Each row is a point. Each copy is the shape, with its points in the same order, stretched, turned, moved and blurred by noise. Is it also mirrored, or only turned?

Shape (7 x 2):
[[1.75, 1.48],
[0.84, -0.37],
[0.06, 1.39],
[1.36, 0.34],
[-3.02, -1.69],
[-0.90, -1.10],
[3.01, -3.26]]
Copy 1 (7 x 2):
[[-1.15, 2.89],
[-0.40, 0.58],
[0.45, 2.00],
[-0.93, 1.38],
[3.29, -2.37],
[1.30, -1.09],
[-2.73, -1.88]]
Copy 1 is: mirrored
Copy 2 (7 x 2):
[[-2.58, 0.49],
[-0.71, -0.27],
[-1.42, 1.57],
[-1.72, -0.14],
[2.22, 1.15],
[0.59, 0.66],
[-0.64, -3.33]]
Copy 2 is: mirrored

Shape (8 x 2):
[[-0.31, 0.08],
[1.50, 0.78],
[-1.91, -2.60],
[0.66, -0.32],
[-1.71, -1.95],
[2.35, 3.14],
[1.12, 1.68],
[-1.41, 0.43]]
Copy 1 (8 x 2):
[[-0.08, 0.31],
[0.80, 2.02],
[0.41, -2.35],
[0.85, 0.59],
[0.23, -1.73],
[0.04, 3.87],
[0.14, 2.13],
[-0.92, -0.18]]
Copy 1 is: only turned
Copy 2 (8 x 2):
[[0.49, 0.27],
[-1.30, -0.80],
[4.59, 0.85],
[0.12, -0.75],
[3.65, 0.80],
[-4.45, -1.10],
[-2.39, -0.69],
[0.78, 1.32]]
Copy 2 is: mirrored
Copy 3 (8 x 2):
[[-0.87, 0.66],
[1.36, 1.01],
[-3.05, -1.66],
[0.02, 0.26],
[-2.76, -1.01],
[2.93, 3.47],
[1.27, 1.99],
[-1.84, 1.20]]
Copy 3 is: only turned
Copy 4 (8 x 2):
[[0.32, -0.12],
[-1.21, 1.01],
[1.47, -2.69],
[-0.60, -0.25],
[1.09, -1.99],
[-1.68, 3.21],
[-0.80, 1.80],
[0.98, 0.29]]
Copy 4 is: mirrored

Shape (9 x 3):
[[-2.02, 0.51, 0.66],
[2.49, -0.78, 1.89],
[0.09, 3.11, 1.79],
[2.60, -2.75, -0.95],
[-0.89, 0.46, 0.91],
[-0.99, -0.85, 0.36],
[-0.82, 1.00, -1.22],
[-0.56, -1.24, 1.21],
[-0.34, -2.48, -1.36]]
Copy 1 (9 x 3):
[[-0.42, 1.18, 2.08],
[-2.28, -2.44, -1.40],
[1.25, -2.51, 3.61],
[-2.11, 1.05, -4.35],
[-0.58, 0.28, 1.77],
[-1.70, 0.97, 0.35],
[1.38, 2.05, 0.02],
[-2.50, 0.16, -0.08],
[-1.66, 2.96, -2.98]]
Copy 1 is: only turned
Copy 2 (9 x 3):
[[-1.72, 2.18, 0.68],
[-0.21, -2.69, 2.90],
[0.13, 2.11, 3.39],
[0.88, -3.73, -0.23],
[-1.16, 1.22, 1.36],
[-1.43, 0.56, 0.26],
[0.72, 1.86, -0.29],
[-1.87, -0.24, 0.94],
[-0.61, -0.97, -1.60]]
Copy 2 is: only turned

Shape (9 x 4):
[[0.09, -0.44, 3.48, 0.22],
[1.72, -1.52, 3.12, 1.75],
[0.61, -0.15, 1.70, 0.22],
[0.92, -0.41, 1.42, -0.83],
[-0.49, 0.25, -1.62, 1.48],
[-0.11, -0.40, 1.43, -1.96],
[-1.74, 3.89, -0.70, 1.06],
[-0.88, 0.66, -1.99, -1.82],
[2.09, 1.47, -1.25, 2.60]]
Copy 1 (9 x 4):
[[3.61, -1.66, 0.21, 1.43],
[4.80, -3.65, -0.70, -0.47],
[2.27, -0.90, -0.16, -0.03],
[2.15, 0.28, -0.28, -0.29],
[-0.96, -0.67, 1.15, -1.14],
[1.53, 1.62, 0.50, 0.09],
[-2.35, -0.17, 0.58, 2.89],
[-2.02, 3.13, 1.26, -0.95],
[-0.02, -2.63, -1.29, -0.77]]
Copy 1 is: only turned
Copy 2 (9 x 4):
[[3.06, 0.36, -0.09, 0.24],
[3.62, 3.01, 0.60, 0.17],
[1.40, 0.27, 0.91, -0.79],
[1.00, -0.41, 1.47, -0.07],
[-1.85, -0.38, -0.72, -1.70],
[0.58, -1.45, 1.95, 0.08],
[-1.65, -3.45, -3.61, -3.19],
[-3.42, -2.96, 1.46, -1.11],
[-0.43, 0.64, -0.86, -3.53]]
Copy 2 is: mirrored
Copy 3 (9 x 4):
[[3.05, -1.03, 0.54, 0.47],
[2.31, -2.93, -0.96, 1.32],
[0.90, -0.90, 0.12, 0.31],
[0.77, -0.13, -0.01, -0.79],
[-1.99, -0.45, -0.60, 2.57],
[1.18, 1.51, 0.18, -1.41],
[-1.40, -0.29, 2.80, 1.92],
[-1.93, 2.51, -0.01, -0.66],
[-2.80, -3.23, -0.28, 1.85]]
Copy 3 is: mirrored

Shape (12 x 6):
[[2.13, -0.12, -1.14, 0.95, -2.16, 2.72],
[-2.52, 2.62, -0.95, -2.11, 0.34, 0.40],
[1.98, 2.68, 0.24, 0.71, -1.76, -0.77],
[-1.57, -2.20, 0.47, -1.67, 1.43, -2.80],
[3.05, -0.34, -1.14, -0.08, -0.12, 2.74],
[3.03, -0.02, -0.51, 0.40, -0.21, -0.20],
[-3.22, 1.80, 1.91, -0.44, 2.04, -0.86],
[-2.07, 2.53, -0.44, -2.19, 0.04, -0.01],
[2.82, 0.03, 0.06, 0.97, -3.11, 0.03],
[-0.83, 0.24, -0.32, -0.90, 2.17, -3.25],
[1.54, -0.16, -1.41, 0.89, -1.09, 0.93],
[-1.64, -0.80, -1.77, 0.73, 1.62, -1.48]]
Copy 1 (12 x 6):
[[-0.50, 2.80, -0.41, -0.78, -1.18, 3.95],
[-1.85, -2.41, -0.07, -2.29, 3.14, -2.26],
[-1.69, 2.91, -0.47, 0.75, -0.94, -1.74],
[2.09, -3.28, 1.08, 0.13, -0.67, -1.70],
[1.08, 2.47, -0.68, -0.28, 0.76, 3.74],
[1.00, 2.43, -1.29, 1.43, -0.46, 0.70],
[-2.70, -3.22, 3.13, 0.73, 1.79, -2.68],
[-1.70, -1.81, 0.26, -2.33, 2.39, -2.65],
[-0.02, 3.61, -0.28, 0.10, -3.59, 0.65],
[0.55, -2.75, -0.73, 1.52, 0.86, -2.97],
[-0.22, 1.30, -0.81, 0.29, -0.91, 2.32],
[-0.64, -3.21, -0.71, 1.54, 0.33, 0.82]]
Copy 1 is: only turned
Copy 2 (12 x 6):
[[-3.48, -1.29, -2.14, 0.15, -1.40, 0.40],
[4.54, 0.08, 2.07, -1.13, -1.40, -1.17],
[0.12, 2.23, -1.24, -0.15, -0.69, -0.89],
[2.26, 0.11, 1.92, -0.12, 3.59, 0.39],
[-3.40, -0.54, -0.42, -1.09, -0.67, 1.03],
[-1.73, 1.44, -0.69, -0.68, 0.84, 1.02],
[3.65, 1.40, 2.53, 1.26, 0.15, -0.56],
[4.10, 0.63, 1.90, -1.10, -0.94, -1.52],
[-2.97, 0.38, -2.78, 0.31, 0.32, -0.57],
[3.89, 2.13, 1.90, -0.68, 2.08, 1.04],
[-1.49, -0.41, -1.50, -0.04, -0.29, 0.77],
[2.64, -0.29, 0.22, 0.36, 0.99, 2.03]]
Copy 2 is: mirrored
Copy 3 (12 x 6):
[[-0.21, 0.26, 2.01, -0.51, -0.83, 2.86],
[-3.30, 1.41, 0.61, -2.29, 0.28, -1.69],
[-0.47, 2.80, -1.10, -1.25, 0.78, 1.36],
[-0.17, -0.73, 0.16, 1.00, 2.35, -2.84],
[0.29, 2.00, 2.72, 1.73, -0.58, 2.75],
[0.85, 1.94, 0.89, 0.84, 0.98, 1.78],
[-2.46, -0.08, -1.58, -0.53, -0.65, -4.02],
[-3.18, 1.26, 0.32, -1.78, 0.74, -1.74],
[0.50, 0.50, 0.52, -0.14, 1.06, 2.92],
[0.11, 1.36, 0.23, 0.18, 2.08, -3.02],
[0.65, 0.86, 1.80, -0.49, 0.03, 1.70],
[1.28, -0.30, 1.62, -1.55, -0.18, -2.98]]
Copy 3 is: mirrored
